Each row is a point. The points of each table are mixes of a few directions, plus a little noise. How many directions does each table use, and how many do they share? Where both have some left over, give the other angles between the two spaces (their principal angles), to ten degrees, smallest first.

First (5 x 2):
[[ 25  11]
 [ 60  25]
 [-55 -23]
 [-25 -10]
 [ -8  -2]]
Second (7 x 2):
[[  8  -3]
 [ 49 -13]
 [ 18  -4]
 [-43  13]
 [ 56 -15]
 [-33  11]
 [-55  16]]
Directions: first 1, second 1, shared 0; angles 40

First (8 x 4):
[[ 48  19  10 -24]
 [-60 -24 -13  30]
 [-23 -10  -4  13]
 [-48 -20 -10  24]
 [ 34  13   7 -16]
 [-28 -10  -5  12]
 [ 43  17   8 -22]
 [ 34  14   8 -17]]
Second (6 x 4):
[[-18 -35 -48  12]
 [-15 -25 -34   6]
 [ 17  32  42 -10]
 [ -2  -4  -5   2]
 [ 23  41  56 -13]
 [ -4  -9 -12   3]]
Directions: first 1, second 1, shared 0; angles 50

First (7 x 8):
[[ 26 -11  10  25   5 -20 -16 -26]
 [  9  -1  -9   1  -6 -21  -4   2]
 [-30  10  -6 -22   0  28  16  23]
 [-29  10 -12 -26   5  42  21  30]
 [ 39 -20  -6  21  17   1  -5 -13]
 [ 37 -12  -3  23  -6 -52 -21 -21]
 [-53  23  26 -21 -12  24   4   5]]
Second:
[[ 15 -12  19  19  21  33  -2 -22]
 [ 17 -12  23  23  21  30  -5 -27]
 [-12   5  35  10  -1   7 -11 -26]
 [  9   3  -4   5 -21 -60 -16  -8]
 [-25  13 -44 -39 -13  -2  24  54]
 [-17  10 -26 -25 -14 -13  11  32]
 [ 13  -7  -4   7   8   5   0  -2]]
Directions: first 3, second 3, shared 3

First, 10 rows:
[[  3  23 -14   5  15   6  10   7  -7   2   4]
 [  6  41 -26  10  27  11  19  13 -14   4   7]
 [ -5 -39  24  -9 -25 -11 -18 -12  13  -4  -6]
 [  5  41 -26  10  26  11  19  13 -13   4   7]
 [  0   0   0   0   0   0   0   0   0   0   0]
 [  0   2  -1   1   2   1   1   1  -1   0   0]
 [  4  29 -18   7  18   8  13   9  -9   3   5]
 [ -8 -60  37 -14 -38 -16 -27 -18  20  -6 -10]
 [  0  -1   1   0  -1   0   0   0   0   0   0]
 [ -5 -37  23  -9 -24 -10 -17 -11  12  -4  -6]]
Second:
[[ 11   5  11   8  -7  -4 -12   6  -9  -5  14]
 [  8  12   8   8   2   4  -8  -9  14 -25  -4]
 [-20 -31 -24  -3  26  -6   3  -5   6  40  22]
 [ 15 -17 -38 -34 -10 -20  20  11  11  -6 -18]
 [-31 -24  -4 -10  15  32  -7  12   9  25  30]
 [ -4   9  10  22  -6   6   0  -3 -19 -19 -12]
 [ 14  26  21   9 -13 -10  -2  -5 -11  -5 -13]
 [  6  22  14  -1  -9  -2   4  -7   1  -6 -18]]
Directions: first 1, second 6, shared 0; angles 80

First, 10 rows:
[[  1   2   0  -2  -2  -5  -4  -3   1  -1   4   7  -1   7   6   6  -9 -11]
 [  2  -2   4  -3   1  -4  -1  -2   3  -1   3   6   6   5   1   6  -3  -7]
 [ -1  -4   2   0   4   3   5   2   0   0  -4  -5   6  -6  -8  -4  10  10]
 [ -5   8 -11   7  -5  10   1   6  -9   4  -6 -12 -20  -9   3 -15   2  12]
 [ -8  28 -31  16 -20  16  -7   9 -22   8  -6 -15 -60  -9  23 -26 -18   6]
 [  9 -12  19 -15   6 -22  -8 -14  17  -7  17  29  32  25   3  34 -15 -34]
 [  0  -1   0   1   0   2   1   1   0   0  -2  -2   0  -2  -2  -2   3   3]
 [ -2  17 -15   5 -13   0 -10   0  -9   3   4   3 -32   6  21  -3 -23 -14]
 [  3 -15  14  -7  11  -4   6  -3  10  -3   0   3  30   0 -14   9  14   4]
 [  0 -22  17  -4  18   6  17   5   9  -2 -11 -13  38 -17 -32  -5  39  30]]
Second (11 x 18):
[[ -8 -21 -10  -2 -11   2 -17   2  -1  -2  -5 -14 -17   3  24  -8 -20   9]
 [ -7  -6   7   6   0  22  -9  -4 -11   7   0 -11 -39  15   7   4  11  -9]
 [ -9   2 -16  16  -2   8   8   5 -16  22  14 -24 -21  -3  -4   0 -19 -22]
 [ 10 -16   6   6  20   0  13   1  -5  16  12 -10  15  -3 -19   4  -1 -15]
 [ 20   4   1  -9   5 -17  -4  -3   9  -6  -4  15  12  -6  10 -15  -6  13]
 [ -5  -1  -5  -1  -5  14  -6   8  -9 -18 -11  16   5  -1  -9  13   3   2]
 [-30 -11   0  -1 -12  24  -2  12  -6 -27 -13  10  23   2 -28  35  19   1]
 [ 14   3  -2 -12   1 -21  -2   1  14 -14  -7  19  29 -10   6 -10  -8  19]
 [ 19   3  11 -14   6 -28   1  -9  22  -5  -2  12  24  -5  11 -16   3  19]
 [ -9  23  -2   9  -1 -16  23  -3   6  24  18 -19  10  -8 -12  -2   0 -15]
 [  4  21  10   3  -2  11  -6  -9  -4   2  -3   6 -42  13  13  -6  18  -2]]
Directions: first 2, second 6, shared 1; angles 80

First, 9 rows:
[[-14  10   1   6  20  -9 -10  17  -1   1 -12   6   5 -20 -30 -33  14 -10
  -16  -8  15  -5   7   1]
 [  1  -2   5   1  -3   3   4  -4   3   3   3  -4   4   2   6   4  -4  -2
   -3  -2  -2   5  -3   4]
 [ 20 -15  23  -3 -31  20  28 -31  14  13  25 -20   6  28  58  51 -30   2
    2   0 -28  26 -21  14]
 [ 10  -7   7  -2 -12   8  10 -11   4   5   9  -7   2  13  23  21 -12   2
    3   1 -11   9  -7   4]
 [ 15 -12  23   1 -23  16  25 -26  13  13  22 -18   9  21  47  38 -24   0
   -4  -4 -22  25 -17  16]
 [  1   2 -19  -7   0  -5 -11   5 -10 -12  -6  11 -12   3  -9   0   7  10
   18  10   2 -16   7 -11]
 [-10   9  -5   3  16  -9 -12  14  -3  -3 -10   8   1 -16 -27 -26  12  -5
   -7  -3  14  -8   8  -3]
 [-25  18  -2  12  37 -17 -20  30  -1  -1 -21  11   8 -36 -55 -60  27 -18
  -25 -13  29 -10  14  -1]
 [  4   1 -33 -12  -2  -8 -17   5 -17 -19 -10  17 -21   6 -12   4  10  18
   31  19   3 -27  11 -22]]
Second, 11 rows:
[[-19  28   0  11  38 -18 -28   8   3  -9 -18  14  15 -24 -12 -31   9   6
   10 -30  14   4  17 -17]
 [  2   2  -7  -2  -2  11   6   2  -3   4  -6   0  -2  -3  -5  -7  12 -10
   -8   4  -1  -9  -3  -4]
 [ -9  37  -6   0  43 -18 -32  15  -3 -14 -33  17  19 -14 -22 -54  24   5
    8 -38  -4 -13  33 -24]
 [ -2 -13   6   5 -12   1   8  -7   4   4  17  -6  -6   1  11  25 -16   3
    1  12   8  13 -14  10]
 [-13  20 -21   8  14  30   5   5  -3  13 -23   9  -3 -37 -18 -27  37 -31
  -21   0  20 -16 -12 -19]
 [  4   2  -9  -4  -4  15   8   2  -4   5  -8   0  -3  -2  -6  -9  15 -13
  -10   5  -3 -12  -3  -4]
 [  6 -16  26  -3  -5 -40 -14  -5   7 -17  24  -6   7  32  20  28 -44  38
   28  -7 -13  24  14  18]
 [ 20 -24  -5 -12 -36  24  29  -6  -6  11  11 -13 -15  20   7  21   2 -13
  -15  30 -14 -11 -16  12]
 [ 10  -3 -14  -8 -13  26  18   2  -7  10 -10  -2  -8   1  -7  -8  22 -21
  -18  14  -8 -20  -7  -4]
 [ 12 -16   6  -7 -17  -3   8  -4  -1  -1  12  -7  -3  21   9  17 -13   7
    3  10 -13   2  -1  11]
 [-11 -18  25  13  -5 -29  -8 -12  13  -7  34  -6   1   6  24  45 -48  29
   22   1  15  39  -9  20]]
Directions: first 2, second 3, shared 0; angles 30, 70

First:
[[-13   6  -3  11  -3 -11   9  -6   3  22 -13  -5   2   9   3   2   4   6
   21  -2 -11  -1  -2  10   7  15  -9  -3   2  -3   1  -5]
 [ -5   3  -1   5   0  -5   5  -1   0   8  -5  -3   0   3   1   1   3   2
    8  -1  -4   0  -1   4   4   6  -4  -1   0   0   0  -2]
 [-11  -2   0  -3 -11   7  -7 -17  10  18  -6  17  16   6   7  -1 -10   6
    5   0  -8  -4  -1   8  -9   3   7  -3   5 -13   4  -2]
 [ -9   6  -3  11   1 -12  11   0  -1  14 -10 -10  -4   7   0   2   7   3
   18  -2  -8   0  -2   7   9  13 -10  -1   0   2   0  -4]
 [ 33 -11   6 -21  12  18 -14  23 -11 -56  29   0 -13 -22  -9  -5  -3 -16
  -46   5  28   5   5 -25 -10 -32  14   7  -7  13  -4  11]
 [-12  -1   0  -1 -11   6  -6 -18  11  22  -8  17  16   7   8   0  -9   7
    8   0 -10  -4  -2  10  -8   5   6  -4   5 -13   4  -3]
 [ 15   4  -1   6  18 -14  14  27 -16 -26   8 -29 -26  -8 -12   1  17  -9
   -5  -1  11   7   2 -12  15  -2 -13   5  -8  21  -6   3]
 [  1  -5   2  -8  -5  11 -10  -7   5  -2   4  14   9  -2   3  -2  -9   0
  -10   1   2  -2   0  -1 -10  -8  10   0   2  -6   2   1]]
Second (9 x 32):
[[  2  -3   2  -4  -1   6  -5  -1   1  -4   4   5   3  -2   1  -1  -3  -1
   -7   1   2   0   1  -2  -4  -5   5   0   0  -2   1   1]
 [  1  -2   1  -2  -1   3  -3  -1   0  -2   2   3   2  -1   1  -1  -2  -1
   -4   0   2   0   0  -1  -2  -3   2   0   0   0   0   1]
 [  4  -4   2  -8  -2   9  -8  -2   1  -6   5   9   5  -4   1  -1  -6  -1
  -11   1   4  -1   1  -2  -7  -8   8   0   1  -3   1   2]
 [  0   1   0   0   0  -1   1   0   0   0   0  -1   0   0   0   0   1   0
    1   0  -1   0   0   0   0   1   0   0   0   1   0   0]
 [ -5   6  -3  10   3 -12  11   3  -3   9  -7 -12  -6   4  -1   2   8   1
   15  -2  -5   1  -2   4  10  11 -10  -1  -1   4  -1  -3]
 [-22  24 -12  40  13 -49  44  13 -11  36 -30 -48 -26  18  -6   9  32   7
   60  -8 -22   4  -5  17  40  43 -42  -3  -4  16  -4 -11]
 [  7  -7   4 -13  -4  15 -14  -4   3 -11   9  15   8  -5   1  -2 -10  -2
  -18   3   7  -1   1  -5 -12 -14  13   1   1  -5   1   4]
 [  3  -4   2  -7  -2   8  -8  -2   2  -6   5   8   5  -3   1  -1  -6  -1
  -10   2   4  -1   1  -3  -7  -7   7   0   1  -3   1   2]
 [ 10  -9   5 -17  -6  21 -19  -5   5 -15  13  21  11  -8   2  -4 -14  -3
  -25   3   9  -2   2  -7 -16 -19  18   1   1  -7   2   4]]
Directions: first 2, second 1, shared 1
